Each row is a point. Two turns around zero, p and q, are shown by what they do to some points. Write where each new point lands after one turn and then the other. Backwards means that the second turn is done in reverse. Each puzzle has new turns, and all numbers are rounded.

Turn p:
[-0.5 -5.3] => [-2.5 -4.7]
[1.8 4.4] => [3.4 3.3]
[-1.3  0.9] => [-0.8  1.3]
Turn q:
[ 2.7 -4.0] => [-2.7 -4.0]
[-0.9  2.3] => [1.8 1.7]
[ 4.6 -2.5] => [-0.6 -5.2]
[-2.9  1.1] => [0.0 3.1]
[-3.5  3.1] => [1.6 4.4]
Where do these land?
q, then p backwards: [1.3 2.9] => [3.0 1.1]
q, then p backwards: [ 5.2 -2.6] => [ 1.8 -5.5]
p, then q: [-1.8  2.6] => [2.6 1.7]
q, then p: [-1.0 -4.3] => [-4.3  1.1]
q, then p: [-3.7  1.4] => [1.5 3.7]

Turn p:
[-0.3 -2.2] => [-2.2  0.5]
[ 5.4 -0.1] => [-0.7 -5.4]
[-1.8  4.3] => [4.5 1.3]
[-3.3 -1.9] => [-1.5  3.5]
Turn q:
[-1.8 -1.4] => [-2.3  0.3]
[5.3 2.4] => [ 5.4 -2.2]
[-2.5 -2.1] => [-3.2  0.3]
[-3.7  3.5] => [0.0 5.1]
[ 2.8 -2.4] => [ 0.2 -3.7]
Where do these land?
p, then q: [-3.4 -4.5] => [-0.1  5.6]
p, then q: [2.1 0.7] => [-1.2 -1.8]
p, then q: [1.3 3.8] => [ 1.3 -3.8]

Turn p:
[-4.6 -1.9  4.0] => [-6.0 -0.8  2.2]
[5.6 0.1 0.2] => [4.6 2.4 2.0]
[ 2.3 -1.1 -2.1] => [ 3.1 -1.1  0.3]
[-3.2  2.9 -2.2] => [-1.7 -0.5 -4.5]
Turn q:
[ 2.5 -2.2 -2.7] => [ 3.8 -1.9  0.1]
[ 2.7 -5.5  1.2] => [4.3 0.8 4.4]
[-3.8 -2.1  4.1] => [-3.5  1.6  4.6]
[ 2.9  3.6 -0.8] => [ 1.2  1.3 -4.3]
[-0.5  4.3  1.0] => [-2.5  1.7 -3.2]
[-3.7  2.0 -2.8] => [-3.3 -3.5 -1.6]
Where do these land?
q, then p: [ 0.4 -4.9 -1.2] => [0.4 1.8 4.7]
q, then p: [ 2.0 -0.7  4.3] => [-0.2  4.4 -1.9]
p, then q: [ 0.6  5.7 -1.3] => [ 0.6 -2.9 -5.1]
q, then p backwards: [-5.8  1.5 -1.0] => [-5.6 -1.9  1.3]
q, then p: [ 1.3 -3.1  3.0] => [-0.5  4.4  0.9]
q, then p: [ 1.5  1.6 -3.8] => [ 3.2 -3.0  0.3]

Turn p:
[ 1.2 -6.3  1.9 -0.7] => [ 0.8 -5.8  1.9 -2.7]
[ 0.9  3.0 -3.7 -5.7] => [ 3.6  1.9 -6.3  0.4]
[-0.5  1.7 -1.7  3.0] => [0.1 2.4 1.9 2.3]
[-4.3 -2.5  1.1  2.7] => [-3.2 -2.9  2.4  3.0]
[2.7 4.0 2.4 0.7] => [-1.3  4.3  0.1 -3.0]
Turn q:
[ 4.4  1.3 -1.3  0.5] => [ 2.6  1.2 -3.7  1.2]
[-1.6  3.0 -1.1 -5.9] => [ 0.4 -1.1 -1.0 -6.7]
[-3.2 -1.5 -1.5  1.6] => [-1.9  2.1  3.0  0.2]
[-2.4  2.9  1.2 -0.5] => [ 1.8 -1.4  2.5 -2.1]
[-3.9 -1.5  2.1 -0.9] => [-2.7 -2.1  3.2 -1.0]
[ 6.6 -4.1  0.6  5.1] => [-0.1  1.3 -4.0  8.3]
Where do these land?
p, then q: [ 2.4 -1.3  2.4 -1.3] => [-2.2 -1.1 -1.8 -2.4]
p, then q: [-0.2 -1.7  5.3  0.0] => [-4.1 -1.7  1.8 -2.8]
p, then q: [ 1.2 -6.5 -2.3 -6.9] => [-5.7  3.6 -6.8  2.4]
q, then p: [ 0.8  3.4 -2.4  4.1] => [ 0.7  4.6  1.2 -3.4]
p, then q: [-1.2  4.2 -0.3  1.9] => [ 3.7  0.4  2.9 -0.8]
p, then q: [-1.9  0.9  0.9  4.5] => [ 1.2 -2.6  4.0  1.0]
q, then p: [-1.2  1.1 -3.7 -2.4] => [ 0.3  1.3 -4.5 -0.3]
